Each row is a point. Each copy is the shape, with its points in the same order, stretched, turned, moved and blurred by noise. Some copies are also mirrored. Which?

Shape (6 x 3)
[[-1.5 -3.5  1.2]
 [-5.1 -4.7 -2.8]
 [-3.9 -1.3 -1.3]
 [ 7.2  6.3  4.0]
 [-3.1 -0.3 -2.5]
 [ 6.5  1.9 -0.6]]
Copy 1 (6 x 3)
[[-2.5 -4.0 -3.5]
 [-3.7 -0.3 -7.6]
 [-3.1  0.1 -3.6]
 [ 4.7 -3.7 10.7]
 [-1.4  1.8 -3.3]
 [ 5.9 -3.3  2.4]]
Copy 1 is: only turned
Copy 2 (6 x 3)
[[ 3.1 -2.7 -1.4]
 [ 0.5 -6.4 -6.0]
 [-0.7 -2.9 -2.7]
 [ 2.5 10.5  7.3]
 [-2.1 -0.7 -3.5]
 [ 4.0  8.0  2.4]]
Copy 2 is: only turned

Shape (12 x 6)
[[ 3.2 -1.7 -4.0  4.2 -3.1 -3.9]
 [ 2.3  0.9 11.2  3.6 17.0 -2.5]
 [-2.8 -3.3  1.6 -4.7 -1.1 -3.7]
 [ 2.0  5.6 -3.7 -2.4  1.5  6.9]
 [-0.1 -2.7 -1.4 -4.6  0.2 -4.5]
 [-0.2 -3.6 -2.5 -5.8  0.3 -4.8]
 [ 0.0  1.4 -2.2 -4.5 -0.6 -1.7]
 [-4.6 -4.1 -4.3  4.0  2.6  1.9]
 [-2.2 -0.8 -3.9 -2.2  0.6  4.5]
 [ 2.3 -2.6 -3.1  6.5 -2.1 -5.1]
 [ 0.5  2.2  3.5 -5.2 -0.2  5.9]
 [ 4.5 -4.1  1.2 -4.9  1.9 -0.6]]
Copy 1 (12 x 6)
[[ -4.4   0.5  -6.9   4.0  -1.5  -3.1]
 [ 14.4   4.2   2.8   4.2   9.9 -12.7]
 [ -3.6   0.1  -0.4  -5.6   5.5  -3.7]
 [  4.8   5.7   0.6  -0.4  -0.8   8.2]
 [ -5.2   3.5  -4.7  -4.1   3.8  -3.1]
 [ -3.8   5.1  -6.2  -4.9   4.8  -2.4]
 [ -2.1   4.9  -1.8  -3.3   1.3   0.4]
 [ -1.6   0.5  -2.7   5.6   7.1   2.4]
 [ -0.1   1.8  -1.9   0.0   3.5   6.2]
 [ -4.8   0.5  -5.5   6.7  -0.7  -5.0]
 [  4.5   1.6   4.4  -4.2   0.9   4.5]
 [  3.1   0.0  -5.8  -6.0   2.7  -2.2]]
Copy 1 is: only turned
Copy 2 (12 x 6)
[[ 1.5 -2.9 -5.4  2.3 -1.8 -1.0]
 [13.6  4.1  4.7  5.2 15.3 -2.9]
 [-1.9  0.1 -0.2 -6.5  1.2  0.3]
 [-3.8 -4.7  4.6  6.1 -0.8  5.7]
 [-1.7 -3.4 -1.8 -4.8  1.5  0.6]
 [-2.4 -4.2 -1.7 -6.1  1.5  1.2]
 [-3.9 -3.7  1.6 -1.4 -0.4  1.0]
 [-3.0  1.3 -6.1  2.5  3.1  4.9]
 [-5.0 -1.9 -0.4  1.1 -0.3  5.9]
 [ 2.2 -0.8 -7.2  2.4 -1.4 -2.1]
 [-1.2  0.5  7.2 -0.6 -1.6  4.9]
 [ 4.3 -2.2  0.9 -3.5  0.6  4.4]]
Copy 2 is: mirrored
